Rows are points. The points of each table are mixes of a few directions, plus a little noise. How many directions does each table use, and how many do they share? Where both have some left over, give the other angles between the two spaces (their principal angles), to ten degrees, smallest first.
In the rows, zero is written as 100.

First, 5 rows:
[87 115 89]
[71 138 76]
[89 115 91]
[169 5 158]
[82 124 86]
Second (5 x 3):
[120 123 30]
[120 124 30]
[93 90 128]
[76 71 186]
[94 93 124]
Directions: first 1, second 1, shared 0; angles 60

First (8 x 6):
[43 71 99 112 165 153]
[133 92 89 98 78 74]
[121 121 105 99 49 43]
[148 120 132 110 142 165]
[122 106 110 111 88 72]
[101 89 98 106 108 98]
[107 84 78 85 107 127]
[26 116 89 80 62 68]
Second (8 x 6):
[49 64 97 127 125 69]
[90 93 100 105 105 94]
[89 91 98 106 106 93]
[79 83 99 113 112 86]
[195 167 108 50 54 158]
[94 96 99 102 103 97]
[52 66 96 126 124 71]
[156 140 104 71 72 133]
Directions: first 4, second 1, shared 1

First (8 x 11):
[130 64 86 132 51 122 100 90 74 129 96]
[95 103 99 102 99 99 97 113 93 106 113]
[76 122 109 51 64 72 124 79 115 80 100]
[142 63 87 174 157 145 65 122 83 127 90]
[25 169 118 55 140 54 94 175 101 89 175]
[101 103 107 59 72 86 127 42 130 69 59]
[119 82 95 110 83 111 103 79 98 104 82]
[112 93 99 117 135 112 90 100 106 97 87]
Second:
[57 100 127 105 120 78 99 107 145 93 68]
[61 152 19 96 57 73 122 157 113 89 195]
[106 130 35 96 61 98 113 127 76 98 179]
[107 101 93 99 95 104 102 99 91 101 108]
[152 92 84 97 85 128 98 83 50 109 121]
[126 92 100 99 97 115 97 88 78 105 101]
[133 101 77 96 83 117 102 94 63 107 127]
[65 111 100 102 104 80 104 116 132 93 98]
[112 72 149 102 128 110 88 69 103 104 41]
[122 59 171 104 139 117 83 56 102 108 16]
[59 91 145 105 129 80 95 100 149 93 46]
Directions: first 3, second 2, shared 0; angles 40, 50

First, 8 rows:
[100 82 110 110 128 106 94 82 100 89 85 96 129 92 108 136 111 80]
[93 86 75 107 124 94 84 136 104 113 140 108 81 45 79 61 63 122]
[116 91 72 68 74 60 112 107 95 99 79 109 57 151 116 92 82 94]
[97 106 127 99 79 73 137 85 86 118 95 83 96 133 132 99 92 91]
[98 109 110 94 70 87 116 87 89 107 103 110 78 128 108 83 105 98]
[104 95 115 93 82 96 97 70 88 82 94 127 96 132 104 102 126 80]
[78 118 59 142 140 154 80 140 132 138 114 85 98 5 58 96 95 145]
[114 114 132 86 101 132 80 95 106 58 90 80 169 114 93 130 124 90]
Second (11 x 18):
[84 100 134 113 73 87 113 72 77 110 134 130 77 107 105 61 110 94]
[87 97 155 120 92 140 62 43 80 59 137 160 129 89 70 87 167 74]
[82 102 129 110 62 63 136 81 73 132 137 120 53 114 120 46 88 101]
[89 102 116 106 76 74 125 90 83 123 122 110 67 110 114 65 89 102]
[123 99 53 83 141 125 75 138 135 79 51 61 139 88 89 159 91 107]
[111 100 70 89 118 101 99 126 117 101 73 72 109 98 102 125 82 108]
[96 101 96 99 88 75 124 108 95 123 104 92 74 108 115 83 78 107]
[112 102 59 85 111 79 120 141 117 122 70 57 88 105 117 116 57 117]
[94 98 132 111 98 128 74 67 91 72 119 134 122 92 80 97 142 84]
[114 99 71 90 125 115 85 123 121 87 69 76 124 93 93 136 95 104]
[108 99 86 95 116 113 88 112 112 89 83 88 118 95 94 122 101 101]
Directions: first 6, second 2, shared 2

First (9 x 24):
[98 103 89 106 130 128 121 91 94 88 76 100 75 110 79 92 110 106 104 76 123 54 144 87]
[98 81 82 119 92 94 101 69 117 140 105 86 117 61 119 111 115 116 99 98 106 120 97 100]
[107 104 110 93 111 106 97 111 92 93 109 107 107 110 96 97 88 105 102 98 87 103 105 106]
[135 130 158 58 163 153 89 153 59 63 129 144 120 158 78 91 43 117 119 75 44 74 147 118]
[90 83 61 119 105 95 100 123 97 78 93 84 79 65 92 91 121 104 59 125 135 80 94 115]
[76 123 76 109 64 39 141 53 100 45 53 94 54 180 61 54 119 66 91 97 137 131 71 55]
[76 108 100 96 70 90 106 96 112 92 66 89 57 107 94 109 121 63 110 103 130 67 89 79]
[111 82 98 103 109 111 76 129 98 118 131 97 129 51 122 115 93 118 85 119 84 106 94 132]
[107 85 127 96 55 83 69 74 129 181 139 96 160 56 157 140 92 104 131 107 55 166 59 111]
Second, 8 rows:
[85 89 51 113 86 86 108 74 120 114 112 128 161 147 99 83 96 122 104 106 78 145 112 82]
[56 100 25 101 76 82 116 123 111 42 74 136 115 195 63 64 107 83 83 136 111 86 116 69]
[120 92 101 110 119 89 91 99 94 100 130 100 97 80 93 81 94 127 78 95 101 133 87 130]
[98 113 131 86 113 121 93 136 88 73 74 86 12 77 77 108 114 70 99 89 142 22 103 113]
[136 97 152 102 120 104 88 87 87 134 126 72 100 29 129 119 90 118 102 79 87 127 78 128]
[111 99 114 101 118 112 90 94 104 116 111 98 63 74 87 98 106 111 103 75 117 85 107 122]
[79 108 92 92 56 83 124 101 93 87 70 91 194 143 149 130 85 65 112 150 52 126 83 39]
[113 101 136 95 116 122 91 90 104 135 103 88 62 56 102 117 105 103 120 68 112 74 110 116]
Directions: first 5, second 4, shared 2; angles 50, 60

First (10 x 32):
[116 99 114 97 126 116 106 98 125 72 94 97 122 92 103 59 81 89 71 113 110 110 102 85 113 104 46 108 88 95 90 87]
[85 94 94 103 110 98 115 85 127 98 97 95 101 108 74 88 93 101 109 93 111 110 106 107 120 106 95 100 87 104 121 97]
[112 101 88 94 89 85 93 91 82 101 110 102 102 104 106 129 99 107 110 99 88 90 109 110 93 88 119 99 105 97 112 100]
[162 133 68 87 130 104 116 89 79 84 106 124 126 88 108 122 100 102 108 94 79 102 133 114 107 98 71 105 109 79 98 77]
[23 33 150 119 79 101 69 87 141 98 96 74 83 120 104 31 67 95 84 129 132 78 89 77 99 106 128 91 61 128 147 121]
[61 111 55 97 93 68 159 74 159 111 97 72 95 127 13 146 115 118 145 59 115 150 86 140 142 100 111 103 99 112 126 104]
[72 104 136 93 30 114 71 165 41 100 103 93 87 99 180 127 146 116 82 142 75 78 39 81 6 86 144 89 150 110 33 139]
[118 103 111 114 130 117 88 107 98 119 88 115 88 80 91 69 93 78 85 83 112 102 111 84 124 116 78 104 88 92 84 87]
[129 105 105 94 85 83 76 113 72 105 108 94 97 89 111 131 97 94 78 97 93 95 85 91 90 80 97 109 113 93 70 102]
[122 117 78 103 127 117 105 91 76 111 100 134 98 93 110 98 110 101 127 92 87 86 140 112 104 116 112 90 100 90 121 86]
Second (9 x 32):
[126 120 101 92 121 121 95 79 165 88 104 81 85 123 106 91 126 112 103 96 115 98 132 131 76 114 68 120 79 106 88 87]
[71 78 104 98 74 77 116 115 26 108 99 124 112 81 96 99 78 93 96 115 85 111 65 69 129 81 129 72 128 89 106 109]
[105 110 100 92 108 114 113 94 127 83 100 94 105 110 106 88 112 109 101 110 103 107 107 110 89 105 79 104 97 102 93 95]
[102 88 107 100 89 81 84 92 73 125 107 107 75 98 93 106 96 95 98 91 102 96 102 96 115 90 121 93 101 95 100 98]
[55 73 71 164 83 74 74 182 5 124 74 116 169 29 80 161 25 59 103 64 67 64 34 32 124 99 175 98 120 108 153 144]
[90 79 111 94 78 73 95 94 44 126 108 117 77 94 93 101 91 94 96 102 97 105 89 86 127 81 128 79 113 89 99 100]
[120 126 98 88 125 132 113 84 176 69 99 80 104 124 112 82 128 117 103 108 111 106 126 131 69 118 54 119 83 108 87 89]
[128 112 109 85 112 108 89 66 148 104 111 87 62 127 103 88 129 112 101 97 118 102 137 132 87 105 77 112 81 101 83 83]
[103 114 100 88 111 120 121 94 135 73 98 93 112 112 109 83 115 112 100 115 102 111 106 113 85 108 70 104 98 102 91 94]
Directions: first 6, second 3, shared 1; angles 70, 90

First (10 x 32):
[109 125 93 66 110 81 149 116 129 122 71 73 118 95 103 78 98 95 78 93 109 120 100 69 95 106 127 128 122 71 84 97]
[73 94 93 152 83 122 5 88 56 89 161 139 50 95 103 144 102 98 120 107 79 58 95 157 97 84 67 57 59 137 118 95]
[98 100 102 100 100 104 93 98 96 96 106 104 99 105 97 105 97 102 107 98 103 96 103 105 100 99 100 96 97 110 103 96]
[101 89 81 120 95 69 124 112 116 120 67 87 94 58 129 79 128 89 45 111 80 113 81 72 98 97 96 134 116 38 84 133]
[122 85 120 67 115 104 155 97 119 87 68 84 146 119 82 77 89 109 115 97 123 130 115 70 106 112 117 109 119 108 99 99]
[96 144 96 62 119 105 105 121 110 126 108 86 102 86 83 106 85 83 99 81 109 109 121 97 83 91 140 95 95 115 84 75]
[99 55 113 154 67 115 54 60 69 54 128 136 82 155 114 116 104 134 137 121 92 61 74 137 128 116 34 80 92 118 138 109]
[105 146 80 71 95 70 140 113 132 133 82 72 96 106 120 80 98 101 71 92 103 102 81 81 97 112 115 136 126 52 87 90]
[100 70 117 101 126 122 89 110 82 88 99 107 120 56 67 110 101 78 110 98 101 127 137 93 86 77 125 72 76 142 92 107]
[99 93 104 111 91 107 85 88 92 86 113 112 94 124 102 107 96 113 117 102 103 86 94 115 108 106 83 91 97 111 112 95]
Second, 9 rows:
[88 113 80 124 83 80 100 94 83 135 104 86 73 61 138 104 125 93 62 125 81 79 73 125 110 93 62 106 95 73 91 134]
[89 80 102 104 110 125 68 114 92 54 123 125 135 132 71 109 84 81 129 63 116 111 135 89 83 91 135 98 103 125 97 50]
[93 110 75 110 104 83 110 96 109 103 92 106 56 62 104 109 107 98 64 114 69 95 79 80 103 92 105 102 89 68 96 127]
[105 133 124 75 94 105 75 119 106 142 109 83 113 126 109 91 92 106 124 82 128 98 113 130 87 111 100 100 108 121 105 68]
[105 75 114 127 86 95 91 89 79 124 91 93 93 71 125 96 126 108 92 130 93 95 89 127 112 99 54 92 92 101 106 143]
[117 71 83 122 101 83 85 105 121 91 81 105 48 64 61 80 94 111 91 119 57 103 64 89 100 100 97 92 74 79 100 142]
[108 99 123 62 119 124 132 96 112 63 95 109 148 154 77 101 78 107 136 75 135 120 133 68 99 111 137 100 119 128 110 59]
[96 99 125 69 136 127 119 98 119 59 90 136 114 117 79 126 86 104 113 78 118 129 145 34 82 97 163 85 106 118 121 68]
[99 121 73 107 69 80 121 90 76 132 113 58 119 115 135 83 110 94 90 112 107 72 67 155 128 105 45 124 115 86 77 110]
Directions: first 4, second 6, shared 2; angles 40, 60

First, 9 rows:
[139 75 108 101 86 81 77 73 156 120 143 107 102 83 73 89 130 127 133 83 106 84 117 112 111 129 99 88 78 79 83 132]
[63 115 104 75 104 115 112 110 62 85 89 96 95 114 114 100 87 96 78 119 101 106 95 91 95 86 82 117 100 102 99 74]
[72 98 113 64 78 104 99 89 75 93 92 98 95 95 131 80 75 128 99 104 125 111 86 94 101 97 80 87 99 117 101 77]
[99 116 90 113 130 109 112 119 99 97 109 99 101 121 69 122 125 67 82 117 68 88 119 100 95 93 100 138 94 73 92 104]
[122 69 114 92 53 78 75 65 123 113 96 104 101 62 138 66 72 153 139 66 146 114 75 105 110 118 108 36 106 138 110 109]
[104 120 79 143 136 110 118 132 89 94 76 98 105 117 85 131 107 48 78 108 67 101 104 98 92 81 126 122 120 97 113 103]
[80 118 95 95 122 114 114 118 79 90 100 97 98 121 87 115 109 76 77 121 80 95 110 95 94 88 90 133 97 83 95 88]
[146 74 101 124 79 77 78 78 148 120 109 106 106 72 100 88 103 123 137 67 117 100 94 110 109 121 123 58 103 112 105 131]
[76 116 97 94 114 113 114 116 71 88 87 97 98 115 103 109 94 82 78 116 90 103 100 94 94 85 94 120 104 99 102 83]
Second:
[78 95 90 90 98 90 121 109 116 104 109 83 79 90 89 121 117 105 88 138 84 95 105 87 102 109 41 108 68 74 91 88]
[135 102 93 139 117 101 91 104 113 105 96 109 115 106 86 105 108 76 109 76 90 97 105 111 99 97 149 100 121 105 108 124]
[128 89 117 95 85 99 70 74 108 105 113 116 116 97 107 70 93 122 127 62 125 99 99 114 105 108 138 82 112 117 98 118]
[53 105 101 65 91 103 121 107 77 91 94 86 82 99 115 105 91 112 79 136 102 105 94 84 98 96 44 108 80 93 95 67]
[75 98 106 72 88 100 106 96 90 96 102 94 90 96 111 95 94 118 94 117 109 102 96 92 101 102 66 100 86 98 94 82]
[92 106 87 113 113 99 117 116 102 99 93 91 93 102 90 121 109 82 86 120 81 98 103 93 98 96 84 111 94 88 102 96]
[90 127 101 112 120 126 100 116 43 80 61 110 119 127 124 94 67 66 83 81 104 115 87 103 89 68 157 110 146 135 120 88]
[170 84 121 120 87 98 46 62 124 112 119 132 135 99 99 57 95 117 150 22 132 96 103 131 107 111 195 71 133 129 102 147]
[78 94 100 77 89 93 111 99 107 102 110 89 84 90 100 105 106 118 94 126 99 98 101 90 103 109 51 101 74 84 91 87]
[100 100 84 118 112 92 117 115 120 106 103 89 89 95 80 127 121 84 90 123 75 94 108 94 100 105 75 110 85 78 98 103]
Directions: first 3, second 3, shared 2; angles 50

First, 10 rows:
[102 95 110 98 125 69 74 101 117 130 70 121 116 123 95 86 100 131 97 86 95 69 95 124 135 99 80 71 89 109 124 108]
[130 106 92 130 90 81 99 109 115 91 125 64 130 119 141 141 111 79 86 94 112 106 117 103 60 107 87 81 111 132 100 100]
[91 93 106 90 94 107 91 93 104 98 92 104 89 100 91 88 108 106 111 107 109 95 75 100 119 97 92 100 91 78 96 95]
[89 64 124 115 122 121 106 97 104 83 102 73 111 82 120 123 80 99 88 121 110 112 92 60 113 116 73 80 112 83 96 101]
[104 142 73 103 119 55 90 123 101 162 70 137 143 118 87 90 95 128 68 71 116 73 120 148 66 54 116 52 91 189 116 89]
[101 95 97 104 70 124 107 94 101 71 123 70 91 92 114 115 116 77 108 118 123 120 78 81 81 101 95 109 100 80 76 89]
[107 89 108 109 102 99 98 99 106 89 107 85 103 104 114 112 101 94 101 103 96 102 103 92 104 115 89 100 105 91 102 106]
[111 86 107 118 103 112 116 101 96 75 125 72 101 91 124 128 89 78 95 106 87 119 122 74 87 124 97 113 119 93 98 110]
[89 105 94 79 77 136 123 91 75 74 117 107 56 75 77 82 99 80 123 109 81 122 102 85 98 106 132 157 103 61 83 101]
[78 125 89 56 100 97 95 94 81 129 68 166 61 96 38 35 101 127 124 84 72 81 96 134 136 81 139 137 79 83 108 102]
Second (11 x 32):
[103 112 93 94 109 92 108 105 89 112 96 119 97 99 86 90 91 104 96 87 80 96 123 113 97 98 118 111 102 115 110 106]
[98 78 112 110 83 114 89 91 117 78 108 66 105 103 123 118 117 92 105 121 134 106 61 80 105 104 67 81 94 75 84 91]
[102 131 84 88 122 82 113 111 77 130 89 147 94 98 70 75 79 110 94 70 54 92 154 127 93 95 146 126 106 133 121 113]
[97 70 117 112 79 118 85 87 125 70 111 55 106 103 129 126 122 90 106 129 146 109 46 74 107 106 56 74 93 67 78 86]
[99 93 104 103 94 104 96 97 104 93 102 90 102 101 107 107 105 98 101 106 110 103 88 93 102 101 90 94 99 92 94 96]
[100 108 95 96 106 94 103 103 93 108 98 113 97 100 91 93 94 103 99 92 88 97 116 108 99 100 113 108 102 109 106 104]
[98 74 115 112 81 118 87 90 121 73 111 58 104 102 128 123 121 91 105 127 142 107 50 76 105 105 60 77 95 68 81 87]
[100 93 105 103 94 105 96 96 107 93 102 88 101 100 109 106 106 97 102 107 112 102 86 92 101 104 89 94 98 91 95 95]
[99 74 114 110 82 116 88 90 120 76 109 62 105 102 124 121 119 92 106 125 138 107 55 78 106 105 63 78 94 71 82 88]
[103 153 71 79 138 66 125 121 58 151 81 180 90 96 47 56 60 117 88 50 19 87 195 147 88 90 177 146 111 159 138 125]
[101 115 93 94 111 91 108 106 89 115 93 122 97 99 86 88 89 104 96 85 77 96 128 112 97 98 122 113 103 116 110 107]
Directions: first 5, second 1, shared 1

First:
[104 103 83 80 106 99 101 111 111 99 94 76 110 100 112 97 99 74 105 94 100 115 102 132 114 105 106 98 94 119 96 106]
[99 97 90 109 92 94 116 104 103 110 100 66 116 93 113 82 86 83 101 91 92 115 126 112 93 113 87 118 112 101 94 114]
[104 107 98 70 115 106 82 105 107 86 94 119 89 107 94 118 117 98 102 105 110 95 70 114 123 89 123 76 80 117 105 89]
[104 103 81 77 107 98 100 112 112 98 92 75 111 100 112 97 100 72 105 95 101 116 101 135 117 105 107 99 93 122 97 107]
[97 93 100 129 85 94 119 96 95 114 107 77 114 92 107 80 81 99 98 93 89 107 132 89 78 112 78 124 121 84 95 112]
[89 91 146 173 75 100 107 66 67 111 124 155 79 98 73 99 93 171 85 113 94 61 113 5 48 92 71 115 128 38 107 89]
[100 103 111 96 105 105 87 94 95 92 100 132 85 105 88 115 112 118 98 108 107 85 78 85 104 89 110 85 91 96 106 87]
[105 106 90 68 113 104 88 109 110 90 91 101 98 105 101 111 112 85 104 101 108 105 79 126 123 95 119 83 83 123 101 96]
Second, 9 rows:
[105 105 79 64 113 100 94 116 116 93 89 78 108 102 111 103 106 68 107 94 105 117 90 144 127 102 115 90 84 131 98 104]
[107 107 74 54 117 100 92 120 120 92 86 72 111 103 113 104 107 59 109 94 106 122 87 156 133 103 119 87 80 138 96 106]
[96 97 114 125 91 100 104 90 89 104 108 116 95 98 93 98 97 122 95 104 97 89 106 70 82 99 89 108 110 80 103 97]
[91 90 138 167 76 98 110 71 72 112 121 141 85 97 80 94 90 159 87 109 92 69 117 18 52 96 71 118 128 44 105 93]
[99 99 103 106 97 100 101 97 97 102 102 104 99 100 98 100 99 106 98 101 99 97 101 92 95 100 97 102 102 95 101 99]
[93 93 128 149 82 99 108 79 78 109 115 130 89 97 86 97 92 145 90 106 94 78 113 40 64 96 79 113 120 59 104 94]
[105 105 78 61 114 100 95 116 117 93 88 76 109 103 111 102 106 66 108 96 105 118 90 147 128 102 117 90 84 132 97 103]
[100 100 100 100 100 100 100 100 100 100 100 101 100 100 100 99 101 100 101 101 100 100 99 99 100 100 100 100 100 100 100 100]
[104 103 85 74 110 100 96 111 111 96 92 85 106 103 108 102 104 77 105 96 103 113 93 131 119 101 112 93 90 122 98 103]
Directions: first 2, second 1, shared 1

First, 9 rows:
[132 116 97 99 93 98 100 85 93 84 75 94 99 109 90 88 98 75 109 92 105 115 106 84 120 108 73 115 98 96 91 101]
[104 103 105 113 87 72 78 109 101 93 94 117 86 117 105 67 93 91 120 104 93 101 75 111 123 128 118 104 104 62 99 117]
[115 92 102 107 85 86 90 101 96 90 89 109 92 108 99 80 94 86 106 101 100 105 85 104 121 114 97 107 101 84 101 111]
[42 195 107 105 155 87 96 99 121 131 134 86 108 112 125 99 115 152 143 105 113 95 128 70 73 114 184 87 95 88 73 74]
[97 76 107 106 90 91 99 102 98 98 106 104 101 94 111 94 98 111 89 108 118 104 91 95 113 99 114 99 93 109 101 99]
[67 69 89 141 117 107 124 130 113 144 157 116 89 75 97 124 136 78 91 127 124 107 109 148 56 117 126 87 109 142 149 114]
[134 54 105 72 71 115 105 80 83 68 67 88 114 89 97 109 79 107 63 87 102 100 95 76 127 63 51 108 88 120 87 89]
[80 115 107 83 106 97 86 102 104 98 100 99 105 107 110 98 87 134 106 95 79 81 92 95 96 90 121 90 101 76 85 93]
[128 79 80 74 96 147 122 92 91 93 78 88 107 88 64 142 100 64 75 81 65 92 118 118 71 66 16 102 111 124 114 100]
Second, 10 rows:
[102 110 95 100 85 116 103 97 103 115 123 73 93 112 76 122 78 104 101 103 132 99 85 101 120 89 102 113 109 95 99 113]
[103 106 104 98 83 114 111 105 98 99 127 70 92 112 75 109 90 93 111 106 114 92 93 98 116 101 115 113 101 102 98 107]
[103 90 103 104 120 83 101 78 111 81 83 119 119 87 124 67 123 88 96 98 45 90 104 95 73 123 97 90 90 118 90 93]
[103 107 99 109 89 110 91 95 117 99 123 72 97 109 86 115 87 98 100 104 115 94 93 99 110 100 105 109 100 96 104 114]
[92 94 104 114 103 88 61 131 111 82 86 113 86 99 123 113 111 110 96 98 117 112 130 105 96 93 98 85 86 73 130 97]
[94 96 105 116 100 92 62 127 116 80 95 105 87 102 118 113 109 108 98 100 116 109 127 104 97 95 101 88 85 75 128 100]
[94 66 128 50 126 71 177 137 11 78 40 182 105 74 130 25 168 75 130 95 14 99 137 95 67 124 120 80 89 139 68 34]
[101 108 79 119 114 96 64 63 137 120 88 107 117 92 117 113 80 119 71 94 111 110 80 104 91 91 67 93 110 89 104 120]
[103 112 96 119 87 111 75 93 133 96 132 60 95 113 85 125 81 100 96 104 124 94 93 99 112 98 105 109 97 89 112 122]
[105 110 88 70 93 120 153 73 63 149 103 99 110 102 67 99 73 104 102 97 112 101 56 101 118 86 90 118 134 123 62 100]
Directions: first 5, second 4, shared 0; angles 70, 80, 80, 90

First:
[142 75 119 108 95 95 86 122 95 89 94 105 119 104 92 76 112 83 87 88 99 117 72 133 82 108 85 103 67 110 81 87]
[61 115 76 107 109 70 95 51 126 111 96 96 72 86 97 115 110 111 110 110 86 95 122 69 128 84 112 118 125 64 100 116]
[137 88 115 98 101 104 101 141 89 83 97 95 137 105 115 72 95 90 89 91 110 113 82 131 73 112 74 85 84 123 112 76]
[85 98 77 122 118 27 79 49 143 99 83 83 94 76 105 83 128 102 98 103 78 118 109 88 121 85 91 129 116 48 96 102]
[127 105 97 100 108 106 101 129 107 84 94 97 133 102 115 84 85 104 98 91 111 106 108 104 84 101 71 76 100 108 117 74]
[87 96 118 90 79 142 109 99 71 118 115 119 66 115 76 129 98 94 104 106 101 82 90 101 106 106 135 105 84 123 77 125]
[7 124 75 85 109 61 126 50 97 125 113 75 64 81 130 122 100 116 114 130 95 79 118 68 127 95 138 122 157 76 138 134]
[155 97 125 90 82 195 103 159 74 92 109 134 111 132 72 117 70 97 100 82 120 87 101 107 79 109 94 58 62 151 78 85]
Second:
[110 94 143 82 77 94 138 121 98 112 104 69 83 85 62 105 100 138 63 97 103 137 84 104 90 69 82 82 163 152 122 71]
[57 109 86 110 124 119 105 118 26 145 68 86 154 112 125 97 78 72 103 69 108 106 116 132 72 98 111 73 60 105 137 74]
[98 107 47 121 122 103 49 66 126 70 104 145 106 116 143 92 110 59 148 113 93 51 115 82 120 143 121 132 32 31 62 147]
[98 97 137 86 86 100 137 126 77 125 95 67 99 88 71 105 92 127 66 88 106 138 89 115 83 71 87 77 147 150 131 64]
[129 94 107 94 83 88 94 86 152 69 122 111 64 91 85 102 116 117 101 121 93 94 90 79 118 104 93 120 124 95 72 120]
[85 107 61 117 123 108 67 84 91 96 91 125 123 117 137 95 98 65 131 97 99 68 117 100 104 125 118 112 40 56 87 121]
[92 102 78 109 112 106 81 90 96 96 94 114 110 109 121 98 99 79 119 100 99 81 107 98 102 114 110 107 67 74 91 113]
[123 95 107 94 85 91 100 91 139 77 115 105 71 94 87 101 112 115 98 118 94 98 91 82 114 101 94 114 123 100 82 113]
[112 97 96 101 95 94 91 90 125 82 111 110 84 98 99 100 109 102 106 112 95 92 97 89 112 106 99 112 102 88 84 114]
[94 96 136 87 87 100 137 126 71 128 93 67 103 89 74 105 90 124 68 85 108 139 91 118 82 70 86 73 142 152 133 63]
Directions: first 4, second 2, shared 0; angles 50, 90

First:
[121 75 120 151 95 157 146 58 48 118 133 85 113 89 73 109 114 103 163 71 111 106 76 129 82 66 169 47 67 160 76 131]
[115 133 60 33 85 76 90 128 133 72 78 106 95 87 93 72 83 91 113 110 80 138 121 118 141 140 68 133 119 57 103 76]
[122 127 54 25 103 55 94 141 130 36 84 95 108 80 82 89 84 81 118 145 71 93 134 123 134 136 54 131 129 47 100 82]
[57 94 143 102 91 94 56 98 104 125 107 137 79 146 124 107 112 110 62 99 79 98 91 65 86 90 90 108 87 104 93 94]
[64 69 161 148 107 112 83 77 74 127 126 120 96 140 113 133 122 111 76 104 91 61 81 68 57 58 119 76 78 137 86 120]
[105 77 110 153 123 106 121 86 81 110 110 77 113 93 104 126 106 102 88 102 128 55 90 91 69 73 114 78 100 121 110 123]
[70 82 137 142 110 101 81 90 97 133 103 109 94 127 124 120 110 112 53 96 112 74 86 61 67 77 98 97 94 114 109 108]
[150 145 13 47 83 97 128 122 137 83 56 72 102 38 89 45 66 89 128 74 127 181 119 141 163 160 84 133 129 58 127 68]
Second (9 x 32):
[107 124 90 120 98 104 105 117 52 76 80 71 58 84 89 96 85 133 91 78 139 121 99 149 136 130 123 143 86 117 137 110]
[97 89 104 92 100 100 99 92 121 110 108 113 118 107 104 101 107 85 105 108 84 93 99 79 85 87 92 81 106 93 84 96]
[128 131 51 112 122 73 118 140 71 46 62 42 73 54 88 101 70 123 79 105 155 92 118 151 137 142 92 157 116 87 160 107]
[88 81 136 95 62 155 102 51 113 165 132 147 117 127 103 79 122 86 145 62 66 153 75 77 83 71 138 45 73 130 46 92]
[80 88 131 100 88 115 86 83 101 124 117 129 101 126 105 101 114 98 105 93 75 106 90 82 87 83 111 81 85 114 74 99]
[123 89 74 82 100 106 122 84 149 117 105 103 145 82 102 88 102 66 126 105 89 105 102 76 85 89 87 63 121 81 79 86]
[127 124 60 110 108 94 123 120 79 71 74 58 83 62 90 92 79 116 98 89 143 114 108 143 132 132 106 134 108 96 139 103]
[133 82 56 69 111 93 130 85 179 116 105 99 172 72 105 89 100 44 129 122 83 89 111 58 74 82 65 48 141 58 75 79]
[16 93 195 120 110 61 16 128 37 73 117 139 32 185 115 154 121 148 21 138 67 27 97 84 81 83 89 149 65 125 106 126]
Directions: first 4, second 3, shared 2; angles 80
